Each row is a point. Each copy is the shape, with its points in the same order, stretched, turned, moved and blurred by noise. Some copies are also mirrored. Which?

Shape (5 x 2)
[[-15  25]
 [ 26 -43]
 [ 13  -5]
 [-23  18]
 [ -4  28]]
Copy 1 (5 x 2)
[[ 19  -4]
 [-26 -20]
 [  3 -18]
 [ 16   7]
 [ 27 -14]]
Copy 1 is: only turned
Copy 2 (5 x 2)
[[ 45 -29]
 [-53  40]
 [ -2  18]
 [ 35 -39]
 [ 44 -10]]
Copy 2 is: mirrored

Shape (10 x 4)
[[ 15  16  54  21]
 [ -1   3 -35  13]
 [-24   5 -25  10]
 [ 11  13 -26  20]
 [ -1 -29  -7 -26]
 [ 10 -10 -18 -47]
 [-15  -8 -16 -28]
 [  2  14   4 -63]
 [ 13 -15 -35  51]
 [-26 -17   9 -41]]
Copy 1 (10 x 4)
[[ 42  -1 -11 -12]
 [-24 -10 -13  -8]
 [-20 -24 -12  12]
 [-15  -2 -29 -16]
 [ -9  13  21   7]
 [ -9  36   1  23]
 [-12   5   2  24]
 [ 11  34  -8  42]
 [-21 -22  -7 -52]
 [  4   6  24  37]]
Copy 1 is: only turned
Copy 2 (10 x 4)
[[ 66  21  27 -14]
 [  6 -31 -28  27]
 [ -4 -14 -16  43]
 [ 28 -38 -17  16]
 [-39   1 -16  -8]
 [-63 -26   9  -4]
 [-47  -3   2  24]
 [-68  -9  56  14]
 [ 53 -35 -73  -2]
 [-58  22  15   8]]
Copy 2 is: mirrored
Copy 3 (10 x 4)
[[-36 -32  49  -9]
 [ 25  21  -4 -24]
 [  8  21 -22 -26]
 [ 16  21  17 -22]
 [ 14   4 -18  23]
 [ 17  33  -2  32]
 [  4  28 -20   9]
 [-21  45  -7  42]
 [ 43 -10  13 -35]
 [-16  12 -30  27]]
Copy 3 is: mirrored
Copy 4 (10 x 4)
[[-22  77  10 -12]
 [ 25 -20  -7  29]
 [  5 -27  -4  41]
 [ 26   1  -5  32]
 [  9 -32   1 -20]
 [ 29 -23 -28 -17]
 [  9 -27 -18   2]
 [  9   4 -47 -25]
 [ 33 -20  29  38]
 [-11 -23  -8 -16]]
Copy 4 is: only turned

Shape (12 x 8)
[[ 34 -15  -5 -11 -17  23 -19 -17]
 [ 11  31 -11 -24 -10 -10  23 -31]
 [ 51   9 -21 -31   7  25  -2  16]
 [-15  13 -27 -16   6 -21  25  15]
 [ 38  50   1 -26  12 -21  17  19]
 [-22  16 -15   5  -9  14  17 -12]
 [-12  11 -40  -6 -48 -26 -31  17]
 [-10   3  10   1 -47 -12  24  10]
 [ 40 -25  14 -18 -12 -23 -35 -32]
 [  7 -11  33  14   2 -21   9 -40]
 [ 21 -15 -32  24  12  -8  24   4]
 [ 10  -4   9  16 -35 -12   4  29]]
Copy 1 (12 x 8)
[[ 49  24  10 -16 -23  -8 -10 -15]
 [-29  18   7  21  20 -40  17   6]
 [ 10  36   6  -6 -47 -27 -17 -40]
 [-62  -9  10  23  12 -14 -11 -10]
 [-49  51  -7  -7 -16 -24   3 -13]
 [-13 -11   2  28   7  -6  13   5]
 [-29  14  47  15  -5  30 -24  -3]
 [-24  26 -22   9  19  22 -26 -24]
 [ 50  29  29 -56   4 -20 -21  19]
 [ 24   4 -19 -33  33 -21   1  43]
 [-18   0 -12  25  -2 -13 -29  24]
 [-12  32 -26 -10  -8  37 -37 -13]]
Copy 1 is: mirrored
Copy 2 (12 x 8)
[[ 33 -27  -2  18  14   9 -35 -19]
 [ 24 -35 -23 -52  28   7 -52  27]
 [ 10 -75  19   2  13  51 -43  11]
 [-23 -31  -7 -33  12  23 -24  36]
 [ 20 -80  -7 -43  13  51 -20  65]
 [ -6  13  22 -28   8   1 -27   7]
 [-11 -36 -21  14 -44  25 -25  27]
 [  7 -11  10  -6  11 -27 -15  42]
 [ 57 -36 -73  13  22  -4 -12 -12]
 [ 46  20 -49 -12  47 -34   3   3]
 [ -9  -9 -13  38  42  21 -24  27]
 [  7 -16  11  32   4  -6   7  43]]
Copy 2 is: mirrored
Copy 3 (12 x 8)
[[-11  -1 -32  28   4 -46 -15   5]
 [ -3 -17   2 -24  22 -21  28  46]
 [ 10 -51 -20  18   9 -56  -4   7]
 [  4 -44  13 -33  17   1   2  23]
 [ 36 -37  35 -22  -5 -37  14  17]
 [ -8 -18  -1  -2  31  13  21  12]
 [-39 -26  49  -9  20 -29 -14   2]
 [ 24  18  39   3  19  -3 -24  22]
 [-18  26 -25   0 -40 -57 -33  14]
 [ 16  48 -25 -19 -23  -3 -13  13]
 [ 18 -13 -47 -44  36 -20 -27  -9]
 [ 33  19  31   7   6 -20 -44 -11]]
Copy 3 is: mirrored
Copy 4 (12 x 8)
[[ 50  18 -31 -33  -1 -26  27  -4]
 [-22  27 -36  28 -33 -32  10 -11]
 [ 12  14  -4 -41 -22 -35  43  29]
 [-58  24  -8  17   2 -15  -6  20]
 [-27   9  14  -2 -56   0  39   5]
 [-17  11 -15   6  -7 -29 -38   5]
 [-18  86  -2 -24  14  11 -32 -17]
 [-21   5 -39 -32 -10  20 -27 -15]
 [ 55  23 -48   0  12   5  69 -36]
 [ 26 -35 -40  23  13  -8  31 -40]
 [-27  -5   9 -29  42 -48  19 -21]
 [ -5  -2  -3 -57   8  23 -10 -21]]
Copy 4 is: only turned

Shape (14 x 9)
[[ 20 -12  29 -18  10   1  -7 -22  39]
 [  4 -38  13  25 -35  -4  -1  -6 -15]
 [ 27  16  23 -13   1   4   0  27  21]
 [-48   0 -60 -22  25  20  17  12   6]
 [ -7 -17  30  15 -37 -33 -23  15  -7]
 [ 21  -6  -2  -5   5 -12 -27  13   2]
 [ 21 -32  -5   0  16  11 -16   6  10]
 [-41   0 -15  13  45  21  -1   1  -8]
 [-14 -43  16  10 -23 -18  -5 -41 -33]
 [-21  12 -43   8  32  14 -20 -14  14]
 [-28  13 -41 -28  31  15  -9  -7 -22]
 [-35  19 -58  19   3  20  -1 -17  -7]
 [ 32  -5  37  10 -32  18 -20   6  -9]
 [ 26 -11  15  17  -5 -27  15  -4 -15]]
Copy 1 (14 x 9)
[[-23  -4  22   0  57  23  -6 -33 -20]
 [ 21  -9  36  -2 -30  46 -16  -1   9]
 [  3  10  22  18  35 -12 -27  -3 -36]
 [ 13  94 -56   6  13 -15  39 -24  21]
 [ 23 -19  30  33 -20  48   0  18 -21]
 [ -1   2  -2  19  29  -1  12  13   5]
 [ -1  20   3   5  46   9   7  -3  31]
 [  8  76 -50  -3  21  32  -2   7  11]
 [ 13 -14  -3 -25 -30  68  15  -1   2]
 [-35  73 -44  13  19   4  34   7  35]
 [  7  73 -62  -9  20 -21  51  11  15]
 [-23  89 -33   3 -34  -5  31   3  29]
 [  5  -8  63 -13   7  18 -18  31 -23]
 [  2 -24   3   5 -12  14 -40  -9 -17]]
Copy 1 is: only turned
Copy 2 (14 x 9)
[[  2  32  19  -5 -21 -28 -43  47  28]
 [-47  -9  21  -7  -7  43 -11  17 -20]
 [  0  22  -6  -5  23 -48 -24  19   1]
 [ 35  -1 -39  77 -20   4  15 -46   1]
 [-24 -18  54  -2  35  10 -12  -6  -6]
 [-30   1   2  16  15 -16   0   4  26]
 [-39   9 -19   4 -10   2 -29  11  31]
 [ 26 -33 -45  10 -12   4 -14 -16  13]
 [-33 -33  49  -7 -32  31  10  28 -17]
 [ 19  -2 -49  46 -12  22  14  -6  38]
 [ 29 -16 -32  36 -24 -23  52 -16  11]
 [ 21  -6 -57  53 -18  55  42 -14  -1]
 [-33  19   5 -60   6   3  -6  35  -9]
 [-47 -24  12  15   8  -7  -4  45 -25]]
Copy 2 is: mirrored

Shape (17 x 12)
[[  0   7   5 -34 -32 -13  29  23  11 -30  19 -22]
 [-12 -22  37 -23 -27   4  17  22  -7 -11 -16 -13]
 [ -1 -16 -28  17  28 -18 -15   9 -10 -38 -25  -5]
 [  7  19  11  40  -6  31   8  -4   3  47 -26   2]
 [ -4   4  26 -20 -19   7  15   8  12 -18   3  37]
 [ -1   6   4  25 -34  21   7 -22 -28  47  -2  16]
 [ 47  -6  21  23 -34  31   7 -23  -8  15 -38   9]
 [  5  16  27   3 -35 -20  29  33 -10 -24  -3   3]
 [ 17 -28  -7  -2  55 -21 -19  -2 -46 -21  16  -3]
 [ 36   5  25  23 -20  14  11  -5  -5  41  15  23]
 [ -6 -24   3  30  44 -21  -1  -6   4 -32   7 -21]
 [ -6 -14 -21  12  53   0   3  -4 -12 -41  13 -28]
 [ -7  32  17 -28  -3  -3  49  14  -4 -28  -3  -8]
 [ 15 -17  26  22 -26  -3  30 -30 -20  25 -28  21]
 [ 19   9  17  -5  -8 -16  -3 -19   0  39 -13   5]
 [  6  -4   1 -21 -15  -1  54  36  10   9  -1   6]
 [ -4   2   5 -33 -42 -15  44  15  17 -32  11   5]]
Copy 1 (17 x 12)
[[-31  -8  17   5 -37 -35  -8  16  -4 -31  49 -21]
 [  4 -22  -8  23 -12 -27 -15   1  -1  -8  73  28]
 [-24  11 -39  16 -10 -16  -7 -21   8 -39 -12   0]
 [  2 -38  43  33  15  39 -24  13 -55  46  17  34]
 [  8  -8 -21  -2 -18 -24  -6  55 -25  19  30  10]
 [ 28 -33  42  13  14  28 -33   5 -42  49  16  -8]
 [  8 -41  10  54  -6 -10 -38  14 -33  55   4  53]
 [-23 -16   1  16   2 -24 -48  34 -20   1  67   5]
 [ 13  -4 -11  -5  -7 -24  -4  14  58 -53 -24  -4]
 [ 23 -38  44  12 -15  19 -36  65 -31  43  15  30]
 [-16  42  -3  27 -36 -10  -2  16  18 -64   8  20]
 [-20  25   7  28 -26 -20  14  -2  22 -77 -11 -23]
 [-34 -14  21   7  11 -48 -14  26 -20 -16  36 -11]
 [ 23 -20  16  19   5 -12 -54  18 -39  41  18  49]
 [ -4 -25  23 -17  -3   3 -17  17  -9  40  -8  47]
 [ -2 -46  24  -9 -24 -17 -30  31 -48 -15  44  14]
 [-20  -3   2  -4 -41 -44 -20  28 -30 -16  46 -12]]
Copy 1 is: mirrored
Copy 2 (17 x 12)
[[-11  -9  46   6  29  16  44  18 -22  -8  14 -24]
 [-44 -24  11  -7  16  10  26  30 -39   6  23  15]
 [ 20 -20 -40 -54  -5  -4  38  29  19  20  30 -30]
 [-11 -24 -18   4 -25  47 -46 -39 -14  -7  -5  47]
 [ -4  11  23  -7  23   2 -10  23 -35 -24  37  -1]
 [-20   5  21  19  16  37 -46 -38  14  -2  11  53]
 [-51 -31 -10 -15   4  37 -40 -64 -36   9  14  24]
 [-17 -13   6   5  31  52  13   8 -34   8  41  -5]
 [ 18  20 -22   6  11 -43  39  18  26  42  33 -49]
 [-27   7   5  45  12  33 -46 -51 -11 -16  14   5]
 [ 15 -14 -60 -17  14 -15  40  16  -2  11  -6 -25]
 [ 33  12 -29 -33   3 -23  57  21   8  24  -8 -31]
 [ 24  -9  30  -7  12  13  36   8 -46   5  27   7]
 [-31 -21 -16   7  28  24 -16 -49 -21  -6  35  48]
 [ -9 -39  10  30   3   0 -27 -28  -3 -11  24  14]
 [  0  -2  23   9   0  22  35   1 -12 -35  32   5]
 [ -7  -5  43  -5  41  17  37  14 -25 -29  33  -9]]
Copy 2 is: mirrored
Copy 3 (17 x 12)
[[ 51  11  45 -36  32  23   4   9  29 -40  -1  -6]
 [ -2  -5  32 -19  27  16  42 -24  28 -37  26 -17]
 [-12   8   1   9  -4 -28 -50  -8  -2   2  38 -22]
 [ -6 -47 -18  13 -16  50   6 -25  22  39 -21 -20]
 [ 26   6   7 -15  66  47  11  22   7 -30  29 -10]
 [ -7 -33 -31  21 -21  56  18   7  26   9 -31 -23]
 [ -1 -26 -37  -3  22  34  39 -40   2  41 -33 -49]
 [ 52 -15  14 -21  31  18   2  13  62 -13  16 -23]
 [-36   1  19  40  18 -53 -24  29 -10  30   9 -18]
 [ 32 -36  -7  25  22  43  32   7  12  37 -37 -13]
 [ -5 -30  36  30   2 -37 -33  -3 -22   2  36 -35]
 [-31   0  42  30   3 -23 -52   4 -18   8  14 -36]
 [ 11  -7  32 -31  54  28 -31  19  40 -19  -2 -20]
 [ -7 -56 -40  18  21  18  19  -9  12  -1 -17 -36]
 [  9 -48 -17 -18  14   6  11   2   1  21 -13  12]
 [ 38  -6  24   9  40  44  -4  -6  38 -36 -27  10]
 [ 57   7  24 -28  55  38  -3  15  24 -64   3  -8]]
Copy 3 is: only turned
Copy 4 (17 x 12)
[[  4 -45   8 -37  -4 -16 -13   0  37 -43  13  40]
 [  2 -31  20 -17  28 -25 -29 -18   9 -27 -20  51]
 [ 47 -32  24  35   1  19   0   2  -6  17  19 -40]
 [-47  48 -42   6  20  23  -4 -20 -35 -11   5  -1]
 [ -6  -8   4   2  -2   6  -4  20  13 -14 -10  74]
 [-38  17 -45 -35  10 -14 -12  25 -34  19 -35  13]
 [-10  26 -28 -21   2   9 -40 -11 -51   3  20  38]
 [ -4 -19  10 -34  22   8 -37  22  -2 -50   6  32]
 [ 54  12  62 -10   5  -4  30  17 -10  43 -22 -48]
 [-20  64 -32 -35  -5  -9  -9  20 -27 -11 -17  20]
 [ 21  -7  35  29 -27   6   0 -17  -9  -1   2 -52]
 [ 31 -24  32  14 -17  22  36 -28  -8  13  -3 -57]
 [-26 -35  31 -33  18  17  14  -8   3 -28  28  36]
 [-26  18 -13 -11  -5 -21 -25  34 -65   9   1  40]
 [-26  42  -7 -14   4 -31 -14  30   7  22  19   8]
 [  0 -12  -4 -20  19 -22  20  17 -20 -47  12  51]
 [ -3 -58   3 -24 -13 -18 -14  28  23 -41  21  66]]
Copy 4 is: only turned
